Each wall is flat, endless, passes through zero and stands at right angles to its row. A trip goes straight from one point to another. Which walls does it cross, in order?
In the rows, zero is written as 128.

Walls:
(1): [179 182  88]
(2): [90 91 92]
(3): [117 152 164]
(4): [ 71 159 134]
(5): [164  80 104]
(6): [151 163 167]
(7): [143 139 153]
Trips:
[126 115 118] to [100  90 113] => 4
[103 174 182] to [144 168 188] => 1
[133 119  39] to [140  94 111] => 1
[ 85 133  95] to [100 128   7] => 1, 5

Walls:
(1): [ 97 127 206  80 121  99  79 209 113]
(2): [169 125 102 139 122  94 125 195 109]
(3): [126 159 115 132 151 150 127 119 150]
(4): [176 100 134 159 115 162 145 181 146]
(5): [105 144 127 169 221 105 159 138 182]
(6): [ 97 193 152 193 131  82 137  75 104]
Trips:
[198 151 170 105 142 155  55 111 154] to [180 187 133 146  86 170  92 181 160] => 2
[105 159 142 154 163 119 102 137 157] to [102 132 115 119 114 188 131 119 168] => 1, 6, 4, 5
[163 143  99 182 135 162  64 125  88] to [144 178  97 201  77 131 144 196 124] => none
[145  79 123 192 162  78 117 106 121] to [208 128  92 111 168 102 159 137 160] => 6, 3

Walls:
(1): [155 159 174 137 118 107 176 163 140 121 241 114  65 167]
(2): [123  60 137 197 157  68 120 208 157 188 142  41 142  49]
(3): [174 155  98  84  47 188 178 149  78 105 137  79 155 133]
(4): [ 62 238 121 222 172 229 105 157  95 119  82  43 181 119]
(5): [ 85 138 134 153 165 106 125 128 146 153 197 111 144  97]
(6): [ 95  43  61 153 103  86 119 129 116 132 132 154 131 129]
Trips:
[144 127 139 148 109  69  46 117 159 147 171 125  34 162] to [117 143  88 142 169 176 125  41  93 135 157  92  36 138] => 2, 6, 4
[102 146 170 152 141  90 148 114  95 190  38 131  80 171] to [117 214 157 161 124 220 189  64 107  82 162 118 162  57] => 3, 5, 1
[ 84 190 181 140 169 217 204 142 177 151  67 118  43 209] to [ 98  73  84 121 117  98 118 110  85 149 102 159 176 190] => 1, 6, 4
[136 106 215 153 141 203 131 138  88 140 131 164 145 140] to [ 91 122  89  82 101 105 165 132 141 221  83  78 148 173] => 1, 2, 6, 4
[113 102 134  62 164 141 164 195 171  78  99 106  77 124] to [199 220 102 182 147  90  88 112 175  96 124 164 145 150] => 3, 2, 4
